Rows are points. Each copy is the shape, with its points in the same order, turned, moved and blurred by noise. Some copies are also mirrored. Which?

Shape:
-22,-27,-2
-24,-32,59
-46,11,-8
4,-3,-20
6,41,-21
8,36,-38
9,-11,10
-66,-61,61
Copy 1:
-19,-5,-37
-31,-36,22
-24,32,-9
10,8,-30
39,41,-5
34,40,-21
10,-18,-12
-87,-44,2
Copy 1 is: only turned
Copy 2 (8 x 3):
-43,1,-11
-40,52,21
-42,-31,15
-2,-13,-21
22,-45,-4
15,-48,-12
-14,13,-9
-95,59,29
Copy 2 is: mirrored

Shape:
-4,-46,-21,-46
-9,87,-25,11
56,25,3,50
-33,8,67,-49
10,22,18,12
-9,-29,-42,3
34,9,5,-40
27,34,11,-40
-31,-6,32,10
-64,6,18,-24
Copy 1:
26,-4,-13,-68
-75,6,66,12
21,13,53,50
-20,95,-14,-50
-10,33,26,8
16,-33,-12,-15
20,33,44,-46
-2,41,58,-42
-17,40,-23,3
-52,40,-27,-38
Copy 1 is: mirrored
Copy 2:
46,-17,-52,-36
-52,70,11,-22
27,53,40,32
-11,-52,29,-66
1,15,25,-7
22,9,-56,4
39,20,10,-50
21,27,22,-57
-14,-32,8,-1
-40,-38,-19,-39
Copy 2 is: only turned

Shape (12 x 6):
7,-41,-5,-62,10,-39
3,-29,18,-21,48,-26
47,-10,-36,0,-2,-43
-2,-30,28,-12,-62,-56
39,-11,37,22,-61,-43
-13,-3,2,-32,38,20
-13,-14,16,-24,-29,-31
30,7,-28,23,45,17
-53,36,16,-7,-44,26
61,-45,57,-16,10,27
24,40,50,-49,5,9
-46,45,-18,21,-21,42
Copy 1, 12 rows:
-16,-50,62,26,11,11
1,-42,17,20,39,21
19,-22,37,52,-12,-42
-20,33,95,33,10,-1
12,59,65,61,6,2
-16,-43,0,-13,-6,26
-20,15,61,12,5,-1
18,-23,-37,27,-18,-13
-21,47,28,-54,-24,8
9,-5,15,62,-8,86
41,-5,38,-22,-23,47
-22,34,-13,-46,-39,-24
Copy 1 is: only turned
Copy 2, 12 rows:
-1,58,-1,-48,10,-33
3,20,1,-21,51,-13
-4,20,43,6,-2,-65
-76,57,25,-18,-18,-6
-89,42,25,21,-6,-14
38,15,-17,-11,8,12
-36,48,19,-25,-17,4
23,-34,10,27,14,-33
-7,26,11,18,-53,67
-38,30,-68,20,28,-30
11,71,-17,39,12,20
17,-27,23,31,-56,48
Copy 2 is: mirrored

Shape:
4,-79,-71,44,57,-9,4,-45
18,-25,-58,13,31,16,37,-48
42,-29,-19,-15,-22,61,-59,-40
-44,6,-28,23,-4,-13,52,56
-58,0,-37,-31,39,-16,-64,57
-63,19,8,28,25,-27,26,-51
-28,-16,-5,7,59,18,41,16
-19,1,-10,-42,-37,35,26,-44
42,-7,-42,-49,-34,4,23,62
26,35,21,5,-9,25,-10,64
11,-47,36,-40,-36,1,-59,-22
30,4,10,-47,-3,-37,-19,53
Copy 1, 12 rows:
39,-23,-12,77,74,74,7,-56
13,-33,-32,45,35,59,-36,-29
-37,-46,38,13,-40,34,-8,-47
54,-10,-89,2,23,-7,28,7
41,-36,-7,15,43,-83,45,-43
38,10,-13,80,27,0,-10,44
42,0,-32,-8,65,39,-1,8
-56,-28,-36,15,-4,8,-33,31
-25,-1,-91,-41,-6,-14,-2,-67
40,10,-39,-51,-51,-17,16,-19
-66,12,24,28,-21,-8,29,-31
-2,38,-28,-26,-7,-47,8,-57
Copy 1 is: only turned
Copy 2, 12 rows:
5,-11,94,21,-30,50,-4,-58
-1,35,80,-12,-29,9,26,-51
-68,63,25,27,-59,-2,-46,21
24,-34,-19,2,-30,-42,56,-52
-25,-28,-68,47,4,14,-25,-68
42,-16,15,-71,8,-1,-14,-37
-26,-32,24,-19,14,-11,34,-49
-25,37,0,-61,-59,-5,15,-6
-31,50,-36,45,-44,-22,74,-9
-30,4,-28,32,7,-75,29,10
-35,22,-19,1,-27,43,-18,60
-15,25,-66,39,13,14,47,7
Copy 2 is: only turned
